Each row is a point. The window is the flat piece filled in between its corners: a triangle in 3 columns, a solid with four corners in 4, and so on. A path goes straight from each point to the next, and from the last back to the first. After which points does the path pass through the window?
In the rows, 128 means zero.

Window:
[[ 90  91 153 141]
 [ 90 118 114 137]
 [175 160 128 139]
 [150 162 157 117]]
Path:
(1): [117 161 160 157]
(2): [137 129 151 112]
(3): [145 123 131  88]
(4): [131 146 157 139]
(5): [166 178 171 159]
(6): [187 153 152 112]
(7): [147 142 150 112]
(8): [127 167 152 164]
Through the window after points: 1, 3, 7

Window, 6 rows:
[[105 145 133  68  84  92]
 [154 140 176 159 126 118]
 [170  59 141 118 177 172]
 [ 88 112 167 145 158  74]
 [128 143  99 135 155 112]
 [141 111  96 172 135 159]]
Path:
(1): [144 103 133 109 131  76]
(2): [117 131 167 115 150 145]
(3): [113 152 129 126 155 155]
(4): [146 110 107 145 148 113]
(5): [168 113 140 149 121  98]
(6): [130 145 189 148 146 151]
(7): [133 120 152 127 161 152]
(8): [153 102 140 125 144 110]
Through the window after points: 3, 5

Window:
[[158 153 157 185 108 111 153 151]
 [100 107  89 167 144 150 162 116]
 [120 177 102 105 137 170  98 114]
 [117 180 180 145 145 105 179 130]
 [ 94  61 102  86 117 125 115 142]
 [135  90 162  90 161 153  90 141]
 [ 80 102 140 115 155 124  84 137]
 [106 179 152 164 107 168 153 104]]
Path:
(1): [134 143 143 148 124 129 137  80]
(2): [107 169 153 158 114 164 148 181]
(3): [ 97  98 121 115 135 146 140 196]
(4): [111  79 115  95 112 111 106  85]
(5): [147 132 135 161 140 105 141  76]
(6): [107 159 157 151 142 152 155 162]
(7): [ 90 120 149 143 126 158 156 185]
(8): [123 119 153 152 127 108 147 105]
(9): [110 111 122 130 131 136 129 103]
(10): [103 123 116 124 126 153 134 151]
(11): [ 90  97 115 110 129 135 122 154]
(12): [111  82 123 105 127 121 110 120]
Through the window after points: 1, 3, 9, 11

Window (9 x 9):
[[153 125 146 181 146 125 132  92 103]
 [195 125 145 135 130 108 136  57 168]
 [ 84  70 102 138 152 121 147 178 111]
 [ 76 111 105 135 107 156 105 151 125]
 [104  86  73 132 150 137 111 120  96]
 [ 49 100 105 111 150 138 157 139  86]
 [198 105 173 112 116 133  96  82 124]
 [132 125 143 136 192 118 113 109 137]
 [180 157 128 131 143 100 126 111 112]]
Path:
(1): [140 112 105 128 149 158 156 130 123]
(2): [ 68 102 118 152 159  81 106 133 109]
(3): [ 89 101 107 143 142  82  90 114 138]
(4): [132 123 112 144 146 160 165 131 107]
(5): [164 121 137 115 141 156 124 100 117]
(6): [142  92 144 128 128 108 101 104 116]
(7): [ 99 118 127 137 165  89 121 109 106]
(8): [133 111 125 133 173 150 118 141 124]
(9): [124 124 106 101 159 184 148 144 128]
(10): [ 72  95 121 132 137 101 137 121  86]
(11): [ 78  97 101 141 126  75  88 149 115]
(12): [121 112 125 130 157 169 134 125 110]
Through the window after points: 5, 9

Window:
[[115 175 126  89 112  97 101 123 128 113 148]
 [193 106  47 164 117 160 156 168 149 133 168]
 [151 134 126 105 149  85  87 157 109 108 147]
 [138 167 118  99 121 100  88 146 102 165 118]
 [142 121 160 122 104 140 105 100 114 108  97]
 [175 136  46 203 141 144 163 185 150 107 129]
 [146 125 193 116 154 160 156 114 144 120 108]
 [150 139 103 133 129 104  84 157 173 134 134]
 [146 104 152 171  83 107 168 109 118 154 132]
 [109 110 156  76 130 112 131 123 131 117  86]
 [159 123 130 132 118  92 142  59 116 152 119]]
Path:
(1): [199 140 141 130 110 108 131 166 161 120 120]
(2): [ 92 127  53 142 135 118 100  99 108 138 149]
(3): [110 121 111 146 135 130 117 151 125 167 145]
(4): [182 150 116 119 116  96 133 128 138 108 119]
(5): [172 152 191  45 108 118 144 141 146 129  85]
(6): [121 123 105 144 142 104 100 130 113 115 149]
(7): [119 110 136 125 129 128 116 116 121 141 136]
(8): [156 142 154  90 121  96 114 126 128 116 101]
(9): [188 116 129 112 113 114 131 154 159  93 122]
(10): [ 86 157  80 130 154 134  95 120 121 171 137]
(11): [ 85 100 135 114 150 124 108  98 116 138 131]
(12): [177 146 141 116 104 115 150 154 146 111  96]
Through the window after points: 5, 11

Window:
[[175 149  89 141 136 102 111 164 127 129 142 119]
 [162  78 121 118  94  89 171  96 103 111 165 123]
 [162 171 151 147 136 117 131 155 114 121 188 133]
 [134  95 158 148  81 120 105 160 127 150  88 167]
 [159 160 163 148 137  80 105  96 118 117 137 117]
 [151 143 134 175 152  77 149 169 131 154 147 114]
 [ 76 114 125 110 110 111 122 169 126 150  76 188]
 [117 120 158 116 109 114  85 131  88 203  99 165]
 [165 125 134 163 194 101 108 163 134 108 188 102]
 [174  94 135 108 123 134 190 106 139 116 136  88]
 [ 95  92 112 127  77 132 124 118 162 182 102 191]
 [136 100  97 161 111 142 172 105 105 104 151  93]]
Path:
(1): [162 104 140 151 136 112 143 137 106 135 123 182]
(2): [170 130 145 149 155 128 142 108 114 118  98 187]
(3): [112 115 120 134 100 107 124 139 125 149 137 117]
(4): [ 97 128 142 109  81  98 108 132 128 157 141 110]
(5): [148 125 137 142 140 106 118 147 121 155 112 169]
(6): [149  95  87 158 145 134 188 103  80 118 125 153]
(7): [130 120 128 147  94 125 130 130 137 123 156  88]
(8): [112 120 142 129 103 109 115 120 135 148 137 105]
Through the window after points: 2, 6
